Every row gives one point. Two turns around zero, p and q, are shown by what they do to some points. Write where each new point lands after one turn and then the other. Backwards means that the second turn is done in reverse. Each puzzle has new turns, and all numbers are rounded.
In the rows, zero is written as 128.

Turn p:
[130 115 140] -> [115 137 136]
[145  92 117] -> [136 166 143]
[144 147 132] -> [125 127 103]
[ 78 190 164] -> [ 98  47 116]
[143  96  87] -> [166 164 142]
Turn q:
[179  81 151] -> [113  87 186]
[101 130 107] -> [120 158 114]
[ 91 164 151] -> [174 146 100]
[141 137 103] -> [105 121 111]
Where do these land?
p, then q: [136 163  86] -> [ 81 100 135]
p, then q backwards: [137 130 172] -> [141 120  86]
p, then q: [155  98 131] -> [147 122  93]
p, then q: [ 79 133 169] -> [153 167 173]
p, then q backwards: [113 162 115] -> [151 155 145]
p, then q backwards: [148  82  95] -> [ 76 106 148]

Turn p:
[157 173  77 121] -> [ 64 135 140  92]
[140 142 135 148] -> [123 153 116 125]
[ 90  96 180 101] -> [174  91 109 174]
[164 112  70 151] -> [113 157 183  91]
[128 132 162 111] -> [128 121 109 161]
[ 88 113 144 136] -> [167 111 110 125]
Turn q:
[114 101  70 115] -> [118  76  88 119]
[105  86  65 163] -> [113  55 119  85]
[106 150 167 120] -> [103 163 147 147]
[147 156 123 132] -> [151 125 141 150]
[137 137 162 126] -> [133 162 140 132]
[159 137 181 112] -> [150 188 133 134]
Where do these land?
q, then p: [147 122 148 185] -> [113 123 115 188]
p, then q: [137 136  81 136] -> [101 159 109 147]
q, then p: [138 174 128  95] -> [135 176 118  99]
q, then p: [144 142 132  99] -> [115 152 129 105]
q, then p: [ 83  50 143  99] -> [109  43 130  88]
p, then q: [118 144 136 154] -> [139 111 115 151]

Turn p:
[155 153  77 155  98 100] -> [178 107 139  78 124 157]
[184 130 175 122 120 105] -> [140 110 166 180 133 165]
[108 140 150 166 127 135] -> [148 160 123 135 158 117]
[111 118 139 105 162 174] -> [ 92 119  96 151 133  91]
[104 107 107  74  87 162] -> [110 133  83 128  58 125]
[102 144 175 122 177 122] -> [ 83 148 128 153 178 127]
[131 104  74 151 124  97] -> [144 119 161  72 111 116]
Turn q:
[101 139 162  83 133 182] -> [114 183 107 144 183 124]
[133 110 137 105 104 173] -> [144 171 151 145 153 131]
[156 151 127 148 119  84] -> [148  81 113 139 102 136]
[111 113 117 156 113  58] -> [141  83 124  80  96 160]
[158 110 128 176 164  84] -> [130  59 146 107 111  98]
[114 134 103  58 125 160] -> [ 87 177 134 161 145 163]
[122 139 121 170 138 156] -> [133 143 122 119 106  83]
Where do these land?
p, then q: [170  90 136  73  89  92] -> [204 180 131 110 145 124]
p, then q: [117 145 149 153 170 162] -> [ 87  87 126 108 110 111]
q, then p backwards: [ 93 110 111 162 156 152] -> [ 85  93  97 135 142 120]
p, then q: [ 91 147 132 120 133 142] -> [ 96 137 114 131 101 133]
p, then q: [152 121  85  99 111 154] -> [148 143 174 122 118 166]
p, then q: [111 165 146 172 170  84] -> [ 73 113 101 141 171  89]
p, then q: [161 118 137 117  68 109] -> [188 153 140 155 129 111]

Turn p:
[156 129  95 125 189 145 153 149] -> [120  93 107 131 140  92 188 115]
[ 78 136 191 121 113 129  70 111] -> [170 123 124  89 112 155  54 154]
[163  78 106 131 135 142 160 173] -> [124 167 123 129 144  77 176 102]
[159 180 157 109  79 105 113 127] -> [133 115 172 149 108 157  84  80]
[121 123  67 114 138 138 152 134] -> [114 124 133 147 173 125 173 142]
[ 85 110 133 176 130 110  74 143] -> [141 155  62 104 138 160  97 135]
[155 117 113 121 154 101 181 111] -> [ 70 118 143 127 117 105 164 126]
[160 132  98  61 144 106 176 120] -> [ 85  97 191 120 150 109 169 114]
[115 101 129 177 126 155  82 103] -> [163 159  85 121 101 159 135 158]
[ 94 146 143 157 113 143 141 130] -> [132 132 109 159 126 121  94 153]
[123 155 175 116  86 133 106 107] -> [154 126 160 133  99 149  75 129]
Turn q:
[182 154 143  83 130 160 111 134] -> [137  89 179 120  78 133 136 144]
[126 126 141 117 105 147 138 196] -> [151 119 155 123 159 147 180 151]
[143 174  95 123 130 143 104 115] -> [120  94 140 151  99 143 123  90]
[ 78  79 160  99 157 139 138 132] -> [141 151  80  69 126 133 147 159]
[132 136 120 225  91 138 142  62] -> [ 28 154 130 170 159 123  84 112]
[122 120 134 115 159 124 167 134] -> [136 134 121  95 131  93 145 122]
[205 160  96 127 139 123  97 138] -> [143  69 165 178 100 105 113 122]
[ 88  96 161 124 107  90 130 138] -> [157 176 112 110 160 145 115 150]
[157 187  92 112 135 104 142 100] -> [135 119 159 146  97 103 110  63]
[ 82 115 153 157 144 114 125 135] -> [126 136  93 101 171 139 112 132]
[ 92  62 113 126 111 127 114 125] -> [133 167  74 145 128 144 142 162]
Where do these land?
q, then p: [138 157 118 174 110 128 120  81] -> [146 129  92 116 122 164  99 171]
p, then q: [110 162 125 158 113  87 132 109] -> [102 116  90 138 137 173 141 130]
p, then q: [133 100  70 144 155 136  84 136] -> [109 118 133 122 101  79 178  96]
p, then q: [ 94 116 158  90 111 155 144 161] -> [177  97 138 122 133 116  81 142]
q, then p: [141 100 133 182 114 110  86 115] -> [156 132  59 122 148 143 132 118]
q, then p: [100 148 160  56 138 133 162 169] -> [123 104 212 128 108  88 143 109]
q, then p backwards: [113 114 144  91 140 128 140 100] -> [136  90 159 142 134 123 111 117]
q, then p backwards: [156 194 140 136 116 122 102  96] -> [144 178 162 100  94  91 128 119]
p, then q: [162 130 117 169 189 129 113 128] -> [114 178 116 164 111 102 166 109]
q, then p backwards: [ 88  80 138  93  80 169 196 167] -> [149  32  60 125 131 145 126 101]
p, then q backwards: [172 107 105 115 141 110 129 144] -> [107 153 111 122 127 149 171 136]
